Each row of a before or after table is a point. One or more steps were done to the points. Then noise was added and the rows were shuffled. The steps act on columns, c1 being the first. Name the steps. A step turns or swaps two columns, mirrors them in a line or flattens them onto one, adds a multiple of one to another, or multiplies or shifts one. Angles are multiples of 10 degrees, from the lower column toward the higher: turns from -170 to 170, lines from 10 to 170 but not 90. Use the fewest steps. Two steps may share a column if one is a turn and the other turns, adds or multiplies; they go together, in the order done. Otherwise the lowest column goes first.

Before (8 x 2):
4	16
-9	1
-60	19
37	25
26	31
4	25
17	17
-32	-3
After (8 x 2):
-7	-3
15	3
31	5
-30	-8
3	2
15	1
42	7
-53	-11
Steps: flatten c1 and c2 onto the line at 10 degrees

Before (13 x 6):
-14	23	9	9	-7	2
-1	-24	-24	5	6	-10
-27	40	-6	1	-14	8
-22	-21	-4	-27	0	28
-7	-14	1	-10	-3	0
0	-11	-9	15	29	5
-33	20	-3	-2	0	1
10	-29	9	24	4	-7
-12	37	3	1	3	-9
-17	22	-1	-4	2	-9
21	-14	-16	18	14	3
-8	-14	-2	26	-1	-1
17	-21	-19	8	3	0
After (13 x 6):
-14	23	22	12	-8	-5
-9	-19	-7	-25	2	-33
-30	18	-9	-2	0	-11
-15	38	7	0	3	4
-10	-9	1	-10	-2	-3
7	-27	21	26	5	9
0	-13	-25	14	28	-5
-10	-15	-5	24	1	-5
-21	40	-16	1	-14	-14
18	-21	-49	10	4	5
-5	-26	-61	5	5	11
-22	22	-2	-6	3	0
22	-12	-40	19	14	2
Steps: mirror c1 and c6 in the line at 10 degrees; multiply c3 by 2.5

Before (9 x 9):
23	7	-12	19	-1	45	-5	16	-19
-9	-26	-19	31	-34	-1	-9	-27	-60
1	4	9	-17	-19	3	-59	15	5
8	11	-22	15	-4	-2	-30	-21	-7
-4	10	4	-26	33	44	3	10	-16
3	-23	-19	-17	10	15	-45	-7	6
43	-8	-25	-42	-8	36	-19	-23	-15
6	1	-18	-28	23	18	37	0	16
28	3	24	42	28	12	-24	2	12
After (9 x 9):
-7	31	16	-23	-4	-4	-31	-1	-7
21	13	-28	4	32	-43	3	20	17
-3	1	-28	-17	22	-6	39	2	25
22	-22	33	-18	-36	-33	-8	-56	-50
-3	-29	-16	-18	11	-7	-47	-33	14
-6	1	19	-11	-1	-52	-4	18	18
-1	-2	-15	7	-20	-1	-60	17	6
-28	3	-43	-27	-11	-52	-21	-28	10
-24	3	43	23	30	-11	-23	5	19
Steps: turn c6 and c9 by 40 degrees; turn c1 and c6 by -160 degrees; multiply c2 by 2; turn c2 and c8 by 40 degrees; swap c3 and c4

Before (14 x 14):
-30	-13	12	-17	-40	-40	12	2	5	-3	21	17	-11	-34
-39	26	-15	29	-6	-9	-16	-9	-18	-44	-13	31	-8	18
-30	-28	-24	-10	-35	11	28	8	-24	15	22	60	10	-5
-12	9	-33	-41	-38	-37	-3	-36	-33	-20	-2	34	-28	12
-15	33	18	-3	22	21	22	-43	-8	-12	-4	56	-7	21
-29	-22	-41	1	13	-14	-25	-34	43	-14	-9	-6	11	6
1	-11	-43	2	-20	-14	-6	13	-7	31	16	13	-4	-50
17	13	-27	2	-44	-43	25	-19	31	-31	-40	-7	-11	18
12	-26	31	-39	-23	-1	8	-11	-30	-13	-52	47	-2	-13
-6	14	-18	2	-30	24	-19	-43	-3	3	10	27	8	15
17	0	-17	3	-14	17	1	23	-25	-32	19	28	34	3
1	29	-31	-34	-43	14	3	24	-22	-39	-10	32	-1	-10
-30	1	12	2	-3	-22	33	-26	9	-27	-46	-21	32	22
12	2	-28	-23	5	-32	-32	17	34	20	-51	10	23	15
After (14 x 14):
-35	-14	-12	-22	-32	22	10	-26	-10	14	8	47	9	-2
16	-6	-39	-49	15	17	-10	-4	5	-11	-18	31	-25	-15
13	20	29	1	-12	-21	-41	-12	41	22	-18	1	4	16
2	6	-7	-43	-39	-9	-11	-43	3	-39	-7	21	-25	-9
2	1	8	-3	-44	2	-12	-20	-6	35	15	14	-4	-53
-30	16	-22	4	1	-17	39	22	7	-27	-17	-4	37	25
-15	8	-11	-9	14	-4	1	47	-4	-16	0	44	-10	22
-37	19	-4	8	-22	-17	-24	5	-33	-46	0	13	12	19
16	32	-29	19	-47	-29	24	-4	24	-32	-16	0	-12	21
18	-8	7	-13	-16	9	-5	-25	-21	-34	10	23	39	4
-13	20	-27	-50	-57	-29	-16	15	-2	-15	0	23	-55	15
-36	-2	15	27	-38	3	-23	32	37	-13	-3	-16	15	0
-9	-4	-28	4	-41	6	-27	23	0	7	4	21	12	15
-29	17	-32	-7	-6	-20	10	-21	17	1	4	13	-20	-34
Steps: flatten c2 and c6 onto the line at 130 degrees; turn c5 and c8 by 150 degrees; turn c3 and c5 by 120 degrees; add 0.7 times c4 to c13; turn c4 and c9 by -40 degrees; turn c7 and c12 by 20 degrees; multiply c12 by 0.7; multiply c11 by 0.4

Before (14 x 20):
-9	17	-2	9	19	25	3	0	26	2	-37	-16	-21	-7	-10	2	-29	-14	-5	1
6	-11	-17	19	11	-3	28	15	3	-10	-5	-5	29	1	-24	-22	-24	-23	-15	11
-4	-14	-11	-16	3	33	1	24	13	6	15	11	-6	-5	-20	-25	1	-26	8	15
2	15	-22	-8	-20	4	0	17	10	16	-17	-7	-40	28	-14	26	-41	-32	19	10
17	9	2	-11	12	21	11	-1	-5	2	-21	-26	2	22	35	-8	-12	-2	-17	16
2	15	6	-14	3	5	5	1	-2	-34	-15	-1	-15	-5	6	-33	-9	1	7	15
20	19	20	8	-12	19	3	36	13	9	-37	14	-1	-12	16	-13	6	-26	-20	3
-12	8	10	1	-17	-12	5	-4	2	26	-19	-4	10	22	0	-8	-5	14	-12	-16
26	-1	8	21	-28	2	-2	21	3	5	2	-26	9	34	-15	-42	-19	-4	0	8
13	-5	-15	19	15	0	-30	0	5	-30	5	10	17	5	13	2	21	7	-8	22
-41	-22	-33	-10	0	26	13	7	14	24	-28	18	-60	-4	-11	-27	-7	2	7	21
12	12	11	1	2	-17	-17	43	22	13	20	-13	6	-6	24	12	25	13	18	20
-13	9	-26	18	8	1	-49	28	16	21	-20	51	-6	-17	13	5	-20	8	-11	-27
-7	-3	35	-6	-2	-17	5	37	6	-2	2	-5	-47	-3	-5	-9	-4	-9	18	-37
After (14 x 20):
-13	7	-27	-12	5	3	-50	29	16	22	-18	51	-6	-21	13	4	-12	12	-11	-28
2	14	-24	12	-21	6	2	15	9	17	-19	-9	-41	37	-14	23	-39	-31	18	8
6	-9	-16	30	12	-4	27	12	4	-11	-6	-6	28	-1	-24	-23	-17	-24	-14	11
-13	7	9	4	-18	-11	6	-2	4	27	-18	-3	12	26	3	-9	-2	11	-12	-16
-9	18	-2	31	18	28	5	-1	25	-1	-36	-13	-23	-12	-12	-2	-22	-15	-3	1
-43	-23	-36	-21	0	25	15	7	10	23	-28	18	-60	-7	-11	-27	-9	-1	6	20
27	-1	8	45	-26	1	-3	21	5	7	2	-26	7	47	-15	-42	-10	-1	-2	8
-7	-4	36	-3	-4	-18	6	36	7	-1	0	-5	-44	-5	-5	-10	-7	-8	20	-36
15	8	4	13	9	20	11	0	-10	2	-22	-28	2	28	37	-6	-13	0	-17	18
13	-4	-14	3	14	1	-31	0	9	-33	8	11	19	7	12	-1	28	7	-9	22
12	12	12	0	2	-12	-19	45	24	13	21	-14	8	-9	26	11	21	13	17	19
-6	-13	-12	-25	2	33	1	26	9	8	15	10	-5	-7	-19	-23	-3	-29	10	14
4	14	6	-11	3	4	7	0	-3	-36	-13	-1	-16	-5	8	-31	-15	-1	8	14
21	20	22	-2	-14	21	3	34	7	9	-36	15	0	-17	17	-11	9	-29	-20	3
Steps: turn c4 and c17 by 20 degrees; add -0.7 times c12 to c4; turn c6 and c9 by -10 degrees; multiply c14 by 1.3

Before (13 x 48):
7	6	35	3	-7	6	36	-12	6	9	5	-6	-5	2	-8	1	-4	9	-6	-5	1	6	-9	6	-3	5	13	-14	0	-3	0	7	4	-4	-6	2	4	-2	0	-6	-11	-5	0	0	4	-1	5	-13
8	-5	-1	-1	-1	10	-11	-8	1	13	-11	2	-1	-3	10	2	9	4	-3	0	-2	7	-11	22	0	1	6	-5	12	-4	-6	14	-2	-7	-2	-12	5	-2	3	4	6	14	-15	4	12	1	-20	-8
4	3	3	0	-12	-5	-13	-21	6	13	-12	22	-6	-3	11	7	-8	-3	-4	-3	-2	5	-3	-2	8	0	8	-15	5	8	-5	-12	3	1	1	3	6	-1	6	-11	2	-5	5	-3	13	4	6	1
7	-5	-1	-12	-15	2	-15	-1	0	1	-12	9	28	3	1	-3	1	15	-3	-7	7	-3	0	4	-2	16	1	-3	-1	5	-5	3	2	60	-7	-2	3	-3	10	-2	-20	5	7	0	-1	-1	-5	-13
5	-1	1	2	-7	8	0	-1	-2	2	7	-6	1	2	14	0	5	14	-6	-5	1	1	0	-2	-2	-2	14	24	0	5	-3	10	-2	-2	-6	16	-2	-4	6	4	3	2	4	4	16	0	-26	-8
7	15	-3	-6	2	5	-13	-4	6	-17	-11	-7	-15	16	-5	-5	1	-3	-4	1	-1	-3	-1	-1	0	-3	-6	2	5	-4	25	6	6	-5	11	2	-25	-3	11	5	-24	4	0	3	-8	13	-8	1
3	-6	-5	4	-10	5	-7	-4	-1	12	-12	-7	-1	-2	0	10	-1	4	-8	-6	3	6	-8	26	-3	-3	11	-17	3	1	-2	11	5	5	4	15	2	0	8	4	5	-6	2	-33	8	3	1	9
9	1	-4	0	-9	8	16	-8	-1	14	-6	-1	-5	3	-5	6	-5	-6	-3	-7	14	-3	2	-2	-3	6	14	6	9	0	20	4	2	8	-6	-11	-2	5	10	-8	-7	-7	-4	-1	-4	-1	-3	7
8	3	-5	2	-13	5	-5	-15	-2	13	-9	-5	-4	12	-1	5	-10	-3	15	-2	17	4	-12	19	0	-4	10	1	0	4	-1	-3	3	3	-1	-8	-15	1	1	4	5	-6	-22	-10	11	0	0	-5
2	-6	0	2	3	-18	0	-12	-1	6	-10	0	-12	-4	10	-4	-9	-6	12	3	-3	8	-8	7	-3	12	5	-15	5	8	-7	3	5	17	29	-8	2	-1	11	-8	5	9	1	-4	11	6	4	-13
6	7	5	-5	-5	9	-13	-5	1	5	-13	-3	-5	-4	-3	-2	-8	9	-4	-7	10	-1	-11	6	-1	-4	14	-13	17	-10	1	9	5	-3	-6	-11	6	20	-2	5	5	-5	4	6	9	-1	-3	0
8	-13	-1	-2	7	-6	-7	-8	-1	0	20	27	-15	25	18	-2	-9	-7	-6	-6	7	13	-8	5	0	1	-30	-10	13	3	-2	-6	-19	-9	6	5	-28	6	11	0	4	3	-17	5	10	-2	-6	-9
4	-6	-5	-17	-10	5	-4	-1	13	7	-12	-4	-11	8	-6	7	3	-6	-8	-7	0	0	-8	31	1	3	9	-9	6	2	2	-7	4	-4	-6	-3	5	20	-11	-16	7	2	4	-5	-14	3	8	-12
After (13 x 48):
-1	2	-7	-1	15	-6	-13	-13	6	5	-11	22	-7	-3	11	8	-4	-3	0	-2	3	5	-3	-2	8	0	-9	-15	5	9	-18	-14	3	1	1	3	7	-2	7	-10	2	-5	5	-3	13	5	7	25
1	-7	-9	2	-16	-17	0	-6	-1	2	-9	0	-11	-5	10	-4	-1	-6	-13	3	5	7	-9	7	-3	12	2	-15	5	9	-13	3	6	17	29	-8	2	-2	11	-12	6	8	1	-4	11	6	3	-1
-10	-13	-9	-3	-16	-6	-7	-6	-1	1	20	26	-15	25	17	-2	0	-6	20	-6	-1	13	-7	5	-1	0	23	-10	13	2	-6	-6	-19	-8	7	6	-28	7	11	1	4	3	-16	6	10	-2	-5	-12
-5	-1	5	2	2	8	-1	1	-3	1	6	-7	1	3	13	0	2	13	-2	-5	2	0	-1	-2	-2	-2	-16	24	0	5	-4	11	-2	-2	-5	15	-2	-4	7	7	4	2	5	4	16	0	-26	19
-5	-5	9	-1	-5	11	-12	-2	1	5	-11	2	-1	-2	10	1	3	4	-1	0	6	7	-11	23	0	2	-7	-4	12	-4	-9	14	-2	-7	-3	-11	6	-4	3	5	6	14	-14	5	12	1	-19	6
-4	-7	0	5	21	4	-6	-3	0	5	-11	-7	-2	-2	0	10	5	5	1	-5	-1	7	-9	26	-2	-3	-13	-17	3	1	-4	10	5	4	5	16	2	-1	9	7	4	-6	2	-33	8	3	2	17
-6	6	2	4	-2	6	36	-9	7	3	7	-6	-5	2	-8	0	-35	9	-2	-4	4	6	-10	5	-3	4	-14	-13	0	-2	-8	6	3	-4	-8	2	4	-2	1	-4	-12	-6	-1	0	5	0	4	21
-18	4	-11	1	12	5	-5	-11	-2	4	-10	-5	-5	11	0	4	4	-3	-18	-1	-8	3	-12	19	0	-4	-1	0	0	4	-11	-4	3	3	0	-8	-14	1	1	-1	5	-7	-22	-10	11	0	0	30
-5	15	2	-7	-3	4	-12	-19	7	-6	-11	-7	-15	16	-4	-6	3	-3	6	1	6	-3	-1	-2	0	-4	2	2	4	-4	17	6	6	-5	11	1	-25	-3	11	6	-24	5	0	3	-7	14	-8	-6
-10	-5	1	-13	7	2	-14	2	0	-1	-12	9	28	4	1	-3	1	15	2	-6	0	-4	0	4	-2	16	-3	-3	-2	5	-5	4	2	60	-7	-1	5	-3	10	-1	-20	5	6	0	0	-1	-5	39
-12	6	-8	-5	6	9	-14	-4	1	2	-12	-4	-4	-5	-4	-2	-6	9	-3	-7	-4	-1	-11	4	-1	-3	-14	-13	17	-10	-3	10	5	-3	-6	-11	5	20	-1	6	5	-4	5	6	9	-1	-3	12
-4	-6	2	-17	2	5	-4	-2	12	2	-11	-3	-12	8	-7	7	6	-6	3	-7	3	0	-8	30	0	3	-12	-9	7	2	1	-7	3	-3	-6	-3	5	20	-12	-13	7	2	4	-5	-14	2	8	28
-16	1	-5	0	17	8	16	-19	-1	5	-5	-2	-4	2	-5	6	3	-6	-4	-8	-6	-3	3	-2	-3	6	-13	6	9	0	11	4	2	8	-6	-10	-2	5	10	-8	-6	-6	-3	-1	-4	-1	-3	16
Steps: turn c1 and c21 by 140 degrees; turn c3 and c17 by -80 degrees; multiply c5 by 2.5; turn c5 and c48 by -120 degrees; turn c8 and c31 by 40 degrees; multiply c10 by 0.4; add -0.3 times c19 to c40; turn c19 and c27 by 150 degrees

Before (10 x 64):
-5	19	12	10	26	3	-10	17	-11	-3	8	-12	-11	1	5	6	4	-4	10	-2	3	16	-2	-4	2	-9	-11	-1	-2	0	13	-3	11	3	-1	-2	18	6	3	24	-25	-8	-2	-10	-15	-6	3	-3	5	14	6	-14	-6	2	22	-11	-29	-4	-16	-1	-8	5	-14	-6
9	3	-23	-10	-6	-17	-6	5	-9	-20	-7	-5	-21	2	-8	-9	2	2	-17	1	2	-12	-4	-7	-5	20	0	3	26	-11	-27	-10	8	-14	7	-8	-23	-16	-2	19	17	22	4	-11	25	0	9	-3	7	-13	-18	4	-5	2	-4	10	24	0	33	25	4	-1	14	11
-1	6	-5	-4	2	-18	-11	-1	13	-2	-25	-4	3	-2	-1	-7	4	-3	-23	-3	5	-8	-8	2	-24	21	4	8	15	-23	-13	-20	19	-2	-3	3	-17	-11	9	10	27	6	2	-15	37	5	4	7	0	-23	-13	11	1	-14	-14	5	20	-1	21	20	-1	-11	13	6
-20	26	-1	-13	10	2	-5	4	-18	10	5	6	-6	-12	-1	3	-7	-3	23	6	0	8	3	-3	1	6	5	6	2	8	26	9	7	6	6	7	13	4	6	17	-23	-10	-2	7	0	-9	-6	13	17	22	14	-14	-13	12	16	9	-16	8	-7	-10	11	9	-3	6
-6	31	16	5	33	-11	8	11	0	2	1	3	-4	-7	-8	11	1	-11	18	10	-5	0	-12	14	2	-3	-2	-4	2	-6	13	-5	16	-6	12	-1	6	3	-2	5	-30	-8	-17	17	-22	-6	10	-2	10	21	-11	-16	0	3	14	-12	-12	6	-6	-16	-2	4	-2	6
-21	33	6	-12	12	19	-3	7	-5	14	-10	-22	-1	-6	0	12	-1	9	24	-3	-1	-2	-4	-5	21	-13	3	2	7	-9	6	6	4	6	20	2	9	4	5	8	-16	-5	-8	6	-17	-3	11	-1	5	15	11	-18	-7	4	14	-2	-24	3	-1	-13	-2	11	7	-8
-1	9	-13	-7	15	-19	10	-1	17	18	-11	2	-3	20	-23	1	17	-8	-28	-2	1	-8	7	32	-25	-4	-2	19	-11	-5	-8	14	5	-33	17	-52	-10	-17	-4	-3	9	18	-25	-22	17	16	-12	-10	-21	3	-2	14	16	-10	11	28	-1	-26	17	21	4	-32	22	-13
-20	8	5	-13	6	19	-10	8	-14	16	11	-6	13	9	-1	4	17	-7	14	8	-13	8	-4	0	7	1	5	-13	5	12	7	19	-1	-7	3	-4	18	20	-1	-3	-24	-16	9	-3	-6	-11	10	7	14	24	-8	0	-19	5	8	-2	-11	-6	-2	-14	2	15	-3	-12
0	7	-5	-5	-10	-14	1	-6	-1	-9	-23	1	-6	10	-6	-14	0	-3	-24	-8	2	-15	-16	0	-5	19	-2	12	5	-1	-25	-11	18	0	23	-5	-18	-23	-11	9	17	7	-6	-27	21	10	6	7	10	-13	-7	3	-17	-4	-2	4	34	-2	9	14	9	-4	-8	-1
-7	25	-6	0	-1	-1	-3	1	-9	2	11	-14	-3	-3	-1	16	11	0	21	1	-11	14	7	8	4	-1	-1	10	9	13	13	13	14	12	2	15	14	3	6	2	-13	-19	-16	11	-14	3	-1	2	15	20	-8	-1	-18	1	10	-17	-14	-7	-6	12	-1	12	3	-12
After (10 x 64):
-19	33	5	-14	12	20	-5	7	-3	15	-8	-21	-1	-7	-2	12	-2	8	24	-1	-2	-5	-5	-6	20	-11	3	1	8	-9	6	4	4	7	20	8	9	3	0	8	-2	-6	-10	7	-16	1	22	0	5	13	12	-15	-10	3	15	-2	-26	3	9	-13	-2	11	9	-7
-6	21	14	9	25	1	-12	18	-10	-3	-6	-13	-11	2	3	6	-5	-4	7	-1	4	16	-3	-5	2	-12	-12	-3	-4	1	14	-5	12	3	0	5	18	6	0	24	-18	-10	-1	-10	-16	8	17	-2	7	14	6	-15	-7	3	21	-11	-27	-5	-16	-3	-10	4	-13	-8
-18	27	2	-12	11	4	-4	2	-18	10	3	8	-5	-10	-1	4	-10	-4	24	8	0	11	2	-5	2	6	5	7	1	4	26	8	7	9	9	11	13	3	-2	17	-22	-9	-3	6	-3	4	9	-15	17	23	15	-14	-15	13	15	6	-17	9	-5	-9	11	11	-3	7
-1	7	-7	-4	-10	-14	1	-4	1	-10	-9	1	-6	10	-7	-16	4	-1	-24	-7	1	-15	-16	-1	-3	18	-4	11	5	-3	-25	-13	18	2	24	-11	-17	-21	-6	11	18	7	-6	-27	22	-10	-6	-4	9	-13	-11	4	-19	-6	-5	2	36	-1	20	12	10	-6	-8	-1
-7	23	-5	0	-3	-2	-2	0	-8	3	0	-14	-2	-2	0	17	6	-1	24	1	-10	14	8	9	3	0	1	9	7	13	14	12	14	12	1	13	15	5	11	4	-10	-18	-14	12	-17	-3	6	-3	15	22	-3	1	-19	2	9	-18	-14	-7	-15	13	-2	10	4	-13
-2	5	-5	-5	2	-18	-11	-1	13	-3	-5	-5	3	-2	-2	-6	13	-4	-23	-3	3	-8	-10	4	-23	22	6	9	16	-22	-12	-22	19	-2	-3	-1	-18	-12	15	9	24	5	3	-15	36	-7	-13	-5	-1	-22	-7	11	0	-13	-15	3	19	-2	30	21	-2	-11	11	6
-6	31	16	5	33	-11	9	12	-1	4	-2	1	-5	-7	-8	9	-2	-12	17	10	-4	-1	-11	13	1	-3	-3	-3	2	-4	12	-6	17	-5	11	1	6	2	3	7	-13	-7	-18	18	-25	8	30	-1	12	21	-12	-15	-1	3	14	-13	-13	7	-6	-16	-2	4	-1	5
-19	7	5	-13	7	19	-12	6	-13	18	1	-5	15	8	-1	5	14	-8	15	7	-14	7	-5	-1	6	0	5	-12	6	12	8	20	-2	-6	3	0	19	21	3	-3	-11	-15	7	-3	-7	9	27	-9	16	24	-6	1	-19	5	7	-2	-11	-6	-14	-15	2	15	-4	-11
0	9	-15	-6	14	-19	9	0	17	19	-2	2	-2	21	-24	0	23	-11	-29	-1	-1	-8	5	32	-25	-7	-4	17	-12	-5	-7	13	5	-35	17	-62	-11	-16	-3	-3	-2	15	-25	-21	18	-13	-18	16	-21	4	-5	12	15	-9	11	29	0	-29	13	22	6	-33	21	-14
9	4	-24	-8	-8	-18	-4	6	-10	-19	18	-4	-19	4	-9	-11	20	4	-17	0	3	-11	-4	-7	-6	20	0	2	27	-11	-26	-8	11	-14	7	-7	-22	-16	7	18	20	23	5	-11	24	3	-1	0	5	-12	-17	4	-4	3	-3	9	23	-2	23	27	5	0	12	14
Steps: turn c17 and c59 by -30 degrees; turn c11 and c59 by -50 degrees; turn c46 and c48 by 160 degrees; add 0.7 times c46 to c36; turn c39 and c51 by 30 degrees; multiply c47 by 1.3; turn c41 and c47 by -40 degrees

Before (11 x 64):
8	-5	-29	2	6	7	1	-14	-12	-7	0	6	-30	17	-22	21	11	-2	-6	2	-10	7	8	7	8	20	-14	-7	5	-21	-12	-17	-17	-17	14	-43	30	0	-2	-8	16	-17	-10	-6	-9	-37	-17	17	22	21	-21	-8	-29	17	-10	-11	-8	-11	26	-15	28	8	-1	17
19	-20	-2	10	-4	-6	29	2	10	-4	-7	12	-21	24	-5	32	-5	1	-12	4	1	14	21	3	-13	16	-3	14	7	-1	-2	-3	6	-20	7	2	9	5	1	-20	-7	7	-10	-1	-9	-17	8	9	-15	12	14	-11	-18	-17	4	-1	8	25	15	-4	-10	-13	7	-8
-13	-2	-18	-7	18	20	-6	-7	-15	23	5	21	-9	17	12	4	21	4	-21	14	-7	21	-5	12	13	17	-4	-19	5	-8	-40	-33	-29	-4	-20	-30	19	-32	2	-34	28	1	2	-10	-7	-25	-24	23	27	-8	1	-16	-15	39	-22	-20	-11	-11	-3	1	27	31	-8	16
2	-11	16	18	11	4	17	-1	8	-22	9	12	-13	0	3	1	-18	24	-2	-11	2	17	13	23	-4	8	13	4	-1	-3	19	-7	6	5	-1	11	-12	15	10	-11	-10	-12	-3	-2	11	-4	13	-3	4	-3	29	2	-4	0	7	25	12	17	30	-6	-28	-6	-5	10
-17	-2	11	-10	-18	0	-1	20	-3	7	36	-15	20	20	28	-19	-13	14	5	-23	15	-13	6	-6	1	-21	4	23	-18	3	5	27	6	-1	-19	-4	-7	9	-11	-4	15	-2	25	5	8	17	-6	-21	18	-16	18	-19	11	8	-15	26	9	12	-4	11	-5	-5	-11	-10
-20	-22	-5	-14	-19	16	-7	34	21	13	21	-12	1	-2	12	-8	-2	18	-4	-25	2	-1	11	-2	22	-22	8	13	-2	10	1	1	-16	15	-21	-16	-22	23	12	18	-9	8	13	-16	15	17	6	-3	18	-24	15	5	25	1	-12	30	-10	11	-5	-11	10	-9	-22	-26
-38	5	-16	-27	-16	12	-22	30	16	15	29	-13	19	13	2	-11	-1	26	-5	-5	-11	3	8	13	-6	-41	8	28	-14	4	8	8	8	-3	-28	-7	-13	9	-4	-1	0	14	34	-15	19	8	-8	-15	9	-31	33	-2	21	-19	-5	23	6	21	9	15	-24	-13	-1	-14
18	-8	8	11	27	-20	23	12	12	-26	9	12	-19	25	-14	27	-3	3	11	-16	10	21	17	21	7	9	9	10	4	-9	4	-1	15	7	2	6	3	-2	-12	-19	-37	-4	-1	-5	-6	1	7	15	3	14	9	4	1	-6	1	27	7	-4	18	0	-10	-8	5	1
-5	-17	16	-1	6	-9	-1	12	8	-10	16	3	18	10	12	-4	10	4	4	-8	9	15	31	23	16	12	-3	15	-7	-9	0	19	18	6	-11	1	-2	8	-11	-8	-6	-2	-5	-6	-4	-3	-5	0	1	2	21	-3	-2	-1	26	18	11	28	27	-16	-8	-3	-5	-4
-5	-3	-27	-8	19	24	13	-15	-17	24	8	4	-15	20	3	3	20	-22	-19	9	3	31	-17	19	10	12	5	-16	4	-5	-31	-25	-27	-28	-2	-58	9	-25	-9	-23	22	-10	-16	-2	-13	-31	-1	34	26	9	-21	-23	-19	16	-2	-13	-7	-17	4	-9	-6	23	1	19
11	-4	19	13	-9	-10	7	16	15	-9	15	-1	-17	12	-2	2	-8	3	-9	10	27	2	-4	18	1	10	-4	8	-6	-12	11	-7	25	-4	7	4	-3	12	-10	-11	-17	-3	9	-9	-8	0	1	22	6	9	25	-1	9	-17	0	17	9	28	31	-3	-6	-3	-7	-1
After (11 x 64):
-5	-4	-26	-9	19	23	16	-16	-17	3	-6	6	-2	20	3	3	21	-22	-17	8	3	32	-14	22	10	12	5	-16	3	-5	-32	-53	-24	-30	-2	-60	9	-24	-11	-20	21	-12	-15	-1	-12	-32	-13	-25	25	10	-18	-23	-20	15	-1	-14	18	-33	4	-9	-6	21	4	18
-19	-3	9	-13	-18	0	0	21	-3	-11	22	-16	-6	19	29	-19	-15	12	5	-24	17	-16	-7	-8	-1	-22	3	23	-17	2	6	54	5	-2	-20	-5	-6	9	8	-6	16	-3	24	2	10	20	21	20	19	-16	20	-19	13	8	-17	25	-11	22	-6	10	-7	-4	-14	-10
2	-9	16	16	10	4	18	1	9	-9	17	10	15	1	4	0	-19	24	-1	-10	3	17	17	19	-1	10	14	6	-1	-4	20	-23	6	5	-1	14	-14	13	3	-11	-12	-10	-5	0	10	-4	-12	17	2	-2	28	3	-3	0	7	26	9	34	29	-9	-28	-3	-6	11
17	-19	0	13	-2	-5	30	3	11	3	-4	12	9	23	-6	32	-5	-1	-12	3	4	14	13	11	-14	19	-2	15	7	0	-4	4	6	-22	7	3	9	7	17	-20	-8	7	-11	-2	-8	-17	-24	-4	-16	11	18	-10	-19	-17	4	0	-5	48	17	-5	-10	-12	5	-9
9	-5	-29	2	5	5	0	-13	-13	-1	5	4	-15	17	-22	18	11	-1	-7	2	-13	8	2	9	5	19	-14	-7	4	-20	-13	-26	-19	-14	13	-42	32	-1	8	-9	17	-18	-11	-6	-8	-36	-27	-17	23	22	-23	-8	-28	16	-8	-11	11	-22	27	-12	30	6	-1	18
-7	-17	19	-2	7	-10	0	10	8	-7	16	3	-2	13	12	-4	7	4	4	-6	8	15	6	22	18	14	-4	14	-7	-7	2	13	15	10	-11	-1	-1	8	33	-7	-8	-3	-4	-7	-6	-3	17	11	-1	1	21	-4	-2	-1	24	18	10	53	24	-16	-9	-2	-6	-5
-12	3	-18	-8	17	20	-5	-8	-16	5	-4	19	-23	17	14	4	21	5	-18	17	-8	20	-1	11	12	18	-4	-20	6	-8	-40	-59	-31	-3	-21	-28	20	-32	-5	-34	26	1	-2	-11	-8	-24	-8	-18	27	-8	-1	-17	-17	39	-18	-22	18	-23	-3	-2	28	32	-7	19
-37	3	-16	-26	-20	10	-23	30	13	-9	14	-15	-8	13	1	-10	-2	28	-7	-4	-11	3	3	3	-8	-39	9	31	-13	7	8	30	7	-3	-26	-8	-14	9	9	-2	-1	11	33	-14	21	6	18	20	13	-31	33	-1	22	-18	-5	21	6	40	6	17	-22	-13	2	-12
17	-10	7	14	27	-18	21	11	12	-10	15	11	8	26	-18	26	-2	4	11	-16	11	20	-1	24	6	8	9	11	6	-10	4	-42	17	8	2	7	4	0	20	-21	-40	-4	-1	-7	-6	-1	-21	-5	4	13	11	3	3	-6	0	29	13	-7	17	-3	-10	-8	3	1
-20	-24	-7	-16	-18	17	-11	37	20	-6	13	-13	4	-3	13	-9	-1	18	-5	-22	5	1	16	-10	24	-23	9	14	-1	11	3	29	-13	16	-21	-15	-24	26	5	17	-8	8	13	-16	14	16	-1	1	17	-23	15	5	23	1	-12	29	3	25	-3	-9	11	-10	-21	-25
9	-4	21	15	-9	-8	6	15	13	-8	17	-1	3	13	-2	2	-7	4	-13	13	27	5	-10	29	0	10	-3	8	-5	-11	11	6	25	1	8	5	1	13	1	-12	-17	-3	9	-9	-8	-1	-18	-10	4	10	27	-1	11	-15	2	17	9	57	31	1	-5	-6	-7	-1
Steps: add -1.5 times c5 to c32; flatten c10 and c11 onto the line at 120 degrees; swap c13 and c47; mirror c23 and c39 in the line at 30 degrees; turn c24 and c57 by 130 degrees; turn c24 and c48 by -150 degrees; multiply c58 by 2
